Rows are points. Each copy is the shape, with its points in the same order, turned, moved and blurred by noise. Some copies are also mirrored. Which?

Shape (7 x 3):
[-15 -2 20]
[4 42 -2]
[21 37 29]
[12 7 19]
[1 -8 -56]
[-29 -11 25]
[-4 -12 29]
Copy 1 (7 x 3):
[-19 -25 22]
[-24 -16 -28]
[-36 15 -16]
[-18 -1 4]
[47 -41 -20]
[-22 -35 31]
[-19 -14 34]
Copy 1 is: only turned
Copy 2 (7 x 3):
[22 3 23]
[21 47 -3]
[53 30 -11]
[30 7 -2]
[-43 18 -12]
[21 -6 38]
[31 -11 15]
Copy 2 is: only turned
Copy 3 (7 x 3):
[-12 8 14]
[-31 -30 -14]
[-11 -48 8]
[0 -16 6]
[-13 17 -60]
[-20 20 25]
[2 5 27]
Copy 3 is: mirrored
Copy 4 (7 x 3):
[-17 -19 10]
[-44 24 8]
[-48 13 43]
[-17 1 29]
[23 46 -19]
[-11 -35 3]
[-8 -22 26]
Copy 4 is: only turned

Shape (7 x 4):
[20 4 -15 -17]
[35 -20 -47 32]
[-19 34 -1 -6]
[37 0 -23 -22]
[-54 0 11 36]
[-10 18 29 40]
[11 -5 35 14]
Copy 1 (7 x 4):
[-36 -28 12 22]
[9 -44 -11 59]
[-23 15 30 -2]
[-41 -48 2 33]
[12 51 -5 14]
[28 10 20 -10]
[9 -7 -13 -21]
Copy 1 is: mirrored
Copy 2 (7 x 4):
[7 29 5 -27]
[-43 60 13 -10]
[-8 -23 -15 -24]
[6 41 5 -33]
[-49 -43 7 8]
[-30 -9 -22 28]
[4 12 1 28]
Copy 2 is: mirrored
Copy 3 (7 x 4):
[-2 -3 3 32]
[-26 57 -21 29]
[-21 -29 33 3]
[3 6 -5 53]
[-39 -9 6 -56]
[-13 9 31 -37]
[20 9 12 -24]
Copy 3 is: mirrored

Shape (11 x 6):
[-4 -1 14 21 8 -23]
[0 4 9 11 60 -22]
[-13 -2 -2 -1 8 0]
[0 0 5 1 0 -9]
[4 -7 -3 -3 -11 13]
[-27 -2 -44 -4 1 23]
[14 9 -11 -3 -12 3]
[4 10 -9 -12 -5 -34]
[-7 0 9 4 -31 -12]
[-19 20 14 6 -4 -2]
[-14 2 -6 -35 -38 -10]
Copy 1 (11 x 6):
[-18 -3 10 12 -15 6]
[-19 21 19 6 -48 -30]
[12 -4 -6 5 -12 -9]
[2 -4 0 -6 -5 3]
[21 4 -10 -5 8 4]
[41 -17 -18 13 2 -33]
[8 -2 0 -10 19 -7]
[-4 -24 21 -19 3 -10]
[0 -22 0 1 10 18]
[-14 -13 -24 2 -9 -2]
[21 -39 -9 -32 11 10]
Copy 1 is: mirrored
Copy 2 (11 x 6):
[9 -18 13 -10 -11 -13]
[-40 -22 16 -31 -18 -1]
[1 1 -2 1 0 11]
[1 -7 -2 9 2 -4]
[12 -8 -10 12 19 12]
[0 7 -24 14 -5 51]
[6 -17 -16 15 14 1]
[-3 -10 -21 14 -17 -20]
[27 1 1 20 -2 -14]
[2 -5 18 23 -4 1]
[17 21 -28 33 12 -14]
Copy 2 is: only turned
Copy 3 (11 x 6):
[-7 20 16 7 5 1]
[-13 22 7 -2 -41 21]
[8 -5 -3 -5 5 4]
[0 6 -3 -2 10 -5]
[13 -8 -18 8 16 -15]
[56 -19 -7 -11 6 5]
[14 1 -13 -3 7 -29]
[2 23 -6 -31 12 -15]
[2 1 4 -3 39 -19]
[-3 -15 15 -6 11 -9]
[11 -7 -18 -37 48 -14]
Copy 3 is: mirrored
Copy 4 (11 x 6):
[-1 -14 -21 8 8 -7]
[29 -57 -12 4 13 -6]
[6 -10 14 -2 2 -3]
[5 1 0 -5 3 -8]
[0 9 9 -24 6 -12]
[-2 -14 47 -24 -25 -2]
[9 11 -1 -27 -11 -16]
[22 2 -11 7 -17 -26]
[-11 23 -7 3 -4 -8]
[6 5 -5 2 -4 18]
[13 41 19 5 -17 -18]
Copy 4 is: mirrored
